Each row of a before or after table is a point. The points were changed in one or more steps. Then noise was added and the rows were shuffled. The steps act on columns, c1 being the first. What was done? A step turns or swaps two columns, mirrors them in a line or flattens them onto one, adds a multiple of one to another, or multiplies or shifts one. Angles are multiples of 10 degrees, from the lower column toward the higher: turns from -170 to 170, lines from 10 to 170 but not 90. Use the fewest steps. Two steps may share a column if one is a turn and the other turns, adds or multiplies; they go together, in the order done. Otherwise the lowest column goes first.

Before:
[[ 3.1  2.3]
 [ 4.1  1.6]
 [ 1.6  0.1]
 [-0.4 -2.5]
 [-2.3 -3.1]
 [-2.3 -1.5]
 [ 1.2  0.4]
 [ 2.0  0.5]
 [-0.8 -3.5]]
After, 9 rows:
[[ 1.0  1.0]
 [ 1.7  5.5]
 [ 0.1  1.3]
 [-1.8 -8.9]
 [-3.1 -3.6]
 [-3.2 -7.6]
 [ 3.4  4.1]
 [-1.4 -6.2]
 [ 0.5  0.3]]
Steps: shift c1 by -1.0; multiply c2 by 2.5

Before (14 x 3):
[[ 0.1 -3.7 -0.8]
 [-1.4  0.2  0.3]
 [-1.9 -0.2  0.6]
 [-1.3  1.0  1.7]
 [ 0.6 -3.1 -0.6]
 [ 3.3  0.3  1.5]
 [-2.2  1.5 -0.4]
 [ 2.2  0.1  1.7]
 [ 3.6  1.1  1.3]
 [ 4.5 -0.2  1.8]
 [-1.2 -0.4 -0.8]
 [ 1.2 -0.2 -0.4]
 [-1.0 -1.1 -0.4]
 [ 3.4 -1.8  1.5]]
After, 14 rows:
[[13.5 -0.8  1.9]
 [-3.9  0.5  1.8]
 [-3.6 -0.2 -0.7]
 [ 1.7 -2.9 -0.7]
 [ 3.6 -0.1 -0.4]
 [-6.7  1.6 -0.5]
 [-5.6 -0.4  0.6]
 [ 9.9 -0.2  1.4]
 [ 6.6 -0.3  1.7]
 [-3.0 -1.0 -0.4]
 [10.2 -2.3  1.5]
 [ 0.3 -3.4 -0.8]
 [10.8  0.7  1.3]
 [-4.2  0.1  0.2]]
Steps: multiply c1 by 3; add -0.3 times c3 to c2

Before:
[[-0.8 -2.5  0.9  3.4]
 [ 0.9 -0.5 -0.5 -3.0]
 [ 2.8 -2.5  0.1 -2.2]
 [ 3.8 -1.8 -0.8 -2.4]
 [-0.5  2.9  1.7 -0.3]
 [ 9.3 -0.9  5.4 -3.7]
 [ 1.8 -2.4 -0.5 -3.6]
 [-0.4 -2.4  0.9 -3.4]
 [-0.7  3.5  9.9 -3.4]]
After (9 x 4):
[[-1.5 -2.1  3.0 -1.7]
 [-8.3  3.7 -5.4 -4.9]
 [-0.2 -2.1  1.9 -3.2]
 [-0.6 -3.0 -0.5 -4.2]
 [-0.9  2.7 -0.6 -0.3]
 [-1.8 -2.0  3.6 -1.0]
 [-0.4 -2.9 -1.2  2.5]
 [ 0.0 -0.7  1.0 -3.2]
 [-9.4 -1.4  6.2 -1.6]]
Steps: turn c1 and c3 by 120 degrees; add 0.3 times c3 to c4

Before (11 x 8):
[[ 2.0 -1.7 -6.7  2.0 -0.9 -4.1  1.4 -2.5]
 [ 0.2  0.0  2.3  0.7 -1.3  2.2 -4.5  3.0]
 [-0.2  2.5 -3.0 -3.5 -4.5 -1.2  6.4 -0.7]
 [ 0.4 -1.6 -4.1  1.3  5.0  2.9 -0.4 -3.7]
 [ 0.2  0.5 -1.8  1.8 -0.9  1.4 -1.2  1.2]
 [-5.9  0.4  3.2 -5.5 -0.8  2.0  0.5  5.0]
 [-0.8 -4.7 -6.6 -1.3 -4.5  0.7 -1.2 -4.4]
 [-3.0  4.6 -5.7  3.7 -2.3  6.1 -5.3 -6.5]
 [-1.5 -0.8  0.2 -4.9 -7.2  2.3  3.9 -1.9]
 [-0.1 -4.0  1.2 -5.0 -1.0 -4.7  0.6 -1.5]
 [ 0.3  2.6 -0.7 -4.0 -2.2  3.2 -3.7  2.6]]
After, 11 rows:
[[ 0.1  3.3  5.7  2.6  4.0 -2.1  2.5  2.0]
 [-4.3  3.0 -1.6  0.3 -3.3  2.3  2.5  2.4]
 [-0.5  1.0  3.0  1.0  0.4  3.0 -2.9 -4.3]
 [ 1.4  0.5  5.1  7.8  2.0 -4.4 -3.4 -2.5]
 [-0.2  2.8 -5.2  6.5 -1.5  1.6 -0.8  1.3]
 [ 0.1  2.6 -4.2  2.1  0.2 -1.6 -1.0  3.6]
 [ 0.1  1.6 -0.8  7.8 -0.4 -2.6  0.1  1.2]
 [ 0.7 -5.1 -0.8  6.9 -0.1 -4.8  1.0 -3.1]
 [-2.2 -2.3 -6.4 10.2  8.0 -7.4 -0.2  0.8]
 [-0.7  3.1  0.3  4.6  3.4 -6.4 -1.8 -6.6]
 [-1.3  5.3  1.4  1.0  4.8 -0.5  4.2 -1.9]]
Steps: multiply c1 by 0.7; turn c2 and c8 by 60 degrees; turn c2 and c5 by 120 degrees; turn c3 and c6 by 110 degrees; turn c3 and c7 by -50 degrees; shift c4 by 6.0

Before:
[[ 0.0  4.9  1.8  1.4 -2.2 -3.0  3.9  0.0 -0.1]
 [ 1.0  6.2 -0.5 -0.6 -2.0 -2.5 -5.3 -3.7  0.0]
 [ 1.5  1.0  2.3 -0.7 -2.2  1.9 -0.4  0.6  2.0]
 [-1.8 -1.5  5.1  0.1 -3.3 -1.0 -0.4 -2.5 -2.0]
 [ 4.5  3.8 -2.3  3.0  5.9 -1.9  1.5  1.4 -1.4]
 [ 1.6 -2.1  3.9  2.2 -1.3 -3.8  0.8  1.0  1.5]
 [ 1.2  2.7 -1.3  5.2 -4.7 -2.2  0.7  1.8 -0.4]
 [-1.4  2.1 -0.4  2.6  1.0 -3.5  2.9 -2.3  2.7]
 [-2.0  0.8  0.1  2.9 -3.3 -3.6  0.9  3.9 -1.2]
 [-0.9  1.8  0.6 -2.4  0.3 -6.4 -1.6 -2.1 -4.9]
 [ 5.6  1.0 -4.1  1.3  2.6 -2.6  1.1 -0.1  0.0]]
After (11 x 9):
[[-2.0 -5.9  3.2  0.4 -6.0 -2.5  3.4  1.7 -6.2]
 [ 1.2 -3.6  2.8  0.0 -2.7 -3.6 -5.8  4.0 -4.2]
 [-3.8 -2.9  2.6  4.0  0.9 -3.0 -1.8  0.0 -3.2]
 [-2.7 -1.6  2.9 -2.1  4.3 -3.6  4.3  0.9  0.0]
 [-1.1 -3.3 -1.2  1.2  0.2 -3.7 -5.2 -2.2 -0.3]
 [ 4.1 -1.5  1.1  6.5 -2.7 -2.4  4.5 -3.5 -1.5]
 [-1.0  0.4  2.8  1.5  1.4  1.9  4.5  0.5  2.9]
 [-6.4 -4.1 -5.7  2.5  1.5 -2.0 11.7  1.1 -5.3]
 [-7.0 -2.1 -3.8  0.3 -3.6 -2.7 15.3  0.0 -2.0]
 [ 2.5  1.7  0.2  2.8  0.9 -6.6 -2.1 -2.2 -3.1]
 [ 2.5  0.4  5.4 -1.6  4.2 -0.9 -5.3 -2.9 -1.5]]
Steps: multiply c1 by 3; turn c1 and c7 by 110 degrees; turn c2 and c4 by 110 degrees; add 1 times c2 to c9; turn c3 and c5 by 60 degrees; multiply c5 by 1.6

Before (14 x 11):
[[-0.1 -0.1  1.9 -2.6 -0.9  1.3 -4.2  1.6  1.7 -4.9  2.3]
 [ 6.8  1.1 -0.1 -4.1 -3.7 -1.1 -3.6 -3.8  1.7  0.2  4.9]
 [-5.9  0.2  0.5 -5.2  0.6  3.0 -1.6 -1.6  3.1  4.6  3.1]
 [-0.9 -3.7  2.4 -2.2  1.0 -2.5 -1.3 -3.3 -5.6  5.4 -2.1]
 [ 1.0  2.2  4.0 -1.9 -8.5 -1.5  4.2 -0.6 -3.6 -2.2  1.2]
 [-0.1 -1.2  0.5  9.5 -2.7  0.7  0.3  3.2  1.0  1.1  1.6]
 [ 2.9 -1.6  3.1  0.6  2.6 -2.9  0.7 -0.5  1.1  2.2  0.0]
 [ 1.4 -0.8  0.1 -2.4 -3.1  4.6  3.1 -2.0 -2.4 -1.2  0.6]
 [ 0.8  1.8  0.1  8.1 -1.4  1.7  3.0  1.2  0.7 -3.8 -5.1]
 [ 2.3 -3.2 -1.4  0.6  4.3 -2.7 -0.2 -3.4  0.6 -2.1  2.6]
 [-1.3 -1.5 -1.4  4.8  2.7 -2.0 -4.2 -4.1  2.4 -0.2  0.0]
 [-2.4 -5.9 -1.4  1.3  1.4  0.3  5.6 -0.2  2.7  1.8 -1.2]
 [ 1.5 -2.1 -5.0 -1.7  0.6 -1.8 -6.1 -2.6  3.0 -0.4 -0.7]
 [ 1.2  0.3 -4.3  6.4  0.9 -1.6  5.9  1.9 -2.4  0.9 -1.5]]
After (14 x 11):
[[ 2.4 -0.4  4.6  0.3 -2.1  0.2  2.5 -1.4 -6.4 -0.9  1.8]
 [ 4.9 -1.7  0.1 -4.3 -2.2 -2.1 -7.7 -0.2 -2.2  1.4  3.1]
 [-2.7  2.5  0.8 -1.8  3.1  4.7  8.1 -0.8  0.0 -0.5  3.5]
 [-1.0 -0.7  4.8 -1.4 -3.2 -2.9 -4.4  2.5 -2.0 -0.5  3.0]
 [-0.6  0.5  1.9 -4.0 -2.7 -2.7 -4.2  1.0 -3.2  3.9  5.5]
 [-2.2 -2.1 -2.9 -2.6 -0.3 -1.9 -6.6 -0.3 -3.1  0.7  2.4]
 [ 6.5 -1.3 -1.6 -0.5  3.1  1.7  7.7  4.9  1.6  2.5 -2.0]
 [ 8.3 -0.5  1.7  1.4  1.6  0.7  3.0  5.6 -1.4 -2.3  4.7]
 [-2.1 -1.4  2.0  2.0  3.2  1.3  0.5 -0.8 -0.6  3.6  5.3]
 [-1.5  6.4  6.2 -2.5 -3.6 -2.6 -6.7 -3.0 -1.5 -4.2  0.9]
 [-2.1  2.5  1.9 -0.6  8.4 -1.5 16.7 -0.3  3.1 -2.4  4.2]
 [ 5.0  2.1 -4.6  0.3 -1.3 -1.4  4.1  4.6  1.2 -0.4  1.7]
 [-1.6 -3.0  0.4  1.2 -2.9  3.0 -5.8 -7.8 -0.9 -3.7  6.1]
 [-6.9 -2.0 -1.2 -4.9  3.1 -1.1  1.1  2.2  0.5 -1.9  7.9]]
Steps: turn c1 and c4 by -120 degrees; turn c4 and c8 by -70 degrees; add -1 times c2 to c3; turn c2 and c9 by 110 degrees; turn c5 and c10 by 150 degrees; add 1.5 times c5 to c7; shift c11 by 3.0

Before, 14 rows:
[[ 0.2 -1.0 -0.4 -3.1  0.6  3.8 -2.9 -0.8  1.2  4.4  1.3  5.1]
 [-5.0  0.6  4.9  0.8 -2.7  2.5  2.2  6.7  4.4  3.7 -1.0  2.6]
 [-0.5  0.2  3.1 -0.9 -3.8  1.3 -3.4  6.4 -2.5 -2.5 -1.7 -0.1]
 [-2.0  1.2  4.0 -2.0  2.5  4.1  0.3  4.2  6.0  0.6  2.9 -1.6]
 [ 1.0 -3.3  1.3 -2.3  0.5 -0.2  4.3  2.0 -2.8  3.3  1.2  0.1]
 [ 1.6 -2.8 -1.4 -3.6  0.2 -3.9  0.5  0.4  3.7 -2.3 -5.3  5.6]
 [ 1.8 -4.5  4.9  3.0 -2.2 -1.5  3.7  2.6  0.9 -1.6 -5.1  2.0]
 [-3.7  0.4 -2.5  0.5 -4.7  1.7  0.6  1.7  1.6  1.5  2.5  5.3]
 [-0.9  1.3  1.9  2.4  3.2  1.7 -1.1  5.1  4.1  0.6 -0.4  6.2]
 [-5.1 -0.5  0.9  1.3 -0.2 -3.6 -4.2  3.6 -2.6 -2.0  0.0 -1.9]
 [-1.7  3.3  4.7 -0.4  0.4 -4.8 -1.8 -0.2  5.5 -0.5  1.8  6.0]
 [ 2.1  3.5  1.2 -4.1  2.9  3.8  1.9  1.3  1.4  0.0 -0.9  1.2]
 [-0.7  3.1  6.0  2.8  2.3 -3.6  3.1  0.5  1.5 -3.1 -4.9 -1.6]
 [ 0.0  2.8 -1.2  2.1  1.7 -4.2 -0.9  1.3  1.2  2.2  0.6 -2.4]]
After (14 x 12):
[[ -0.4   3.8   3.8  -1.0  -4.3  -4.6  -2.6  -2.0   5.8  -0.4   2.6   6.2]
 [  4.0  -2.1  -1.1  -5.8  -2.7   4.1   0.3  -2.0   5.7   1.0   2.1   3.7]
 [  6.5  -0.2  -1.3  -2.6  -8.5   1.2  -4.2  -0.4  -1.4  -2.7  -1.7   2.8]
 [  1.0  -3.6   1.6   6.0  -3.8  -4.2  -1.5  -0.3   0.3   2.5   1.3  -0.5]
 [  0.0  -2.8  -0.5   8.8  -2.7  -4.1   4.1  -0.5   3.3  -3.0  -4.4   6.2]
 [  3.7  -1.6  -1.4   4.0  -5.3  -3.6  -5.4  -4.9  -1.4  -2.3   0.7   0.4]
 [  1.3  -0.6   2.8 -12.1  -2.0   3.2   2.5   2.3   1.7   0.2  -1.7   2.3]
 [ -0.8   4.9   1.5  -9.8  -4.1   4.1  -3.4   0.0  -1.2   4.7   0.6   0.4]
 [  6.8   2.0   0.2   1.9  -7.9   2.3   2.7  -4.9   3.1   4.0  -1.3   5.2]
 [  5.2   4.9   2.9   7.1  -1.8   1.5  -1.7  -0.7   4.0   0.2  -0.4   3.4]
 [  1.6   4.8   3.6   1.1  -9.7   2.2   0.7  -3.9   0.9   1.4   2.2  -1.4]
 [  0.5   6.3   1.1 -10.8  -4.9  -4.8   0.7   1.5   4.8  -2.2  -4.6  -1.0]
 [  1.8   1.4  -2.8  -6.9  -4.4  -0.2   5.4   0.9  -4.7   3.4   1.2   0.5]
 [  2.3   4.4  -4.4   9.0  -7.2  -2.6   4.7   1.9   1.5  -1.8  -4.7   3.6]]
Steps: swap c1 and c8; turn c2 and c12 by -120 degrees; turn c3 and c12 by 110 degrees; multiply c4 by 3; shift c5 by -5.0; turn c6 and c11 by -10 degrees; multiply c7 by 1.3; add -0.5 times c10 to c9
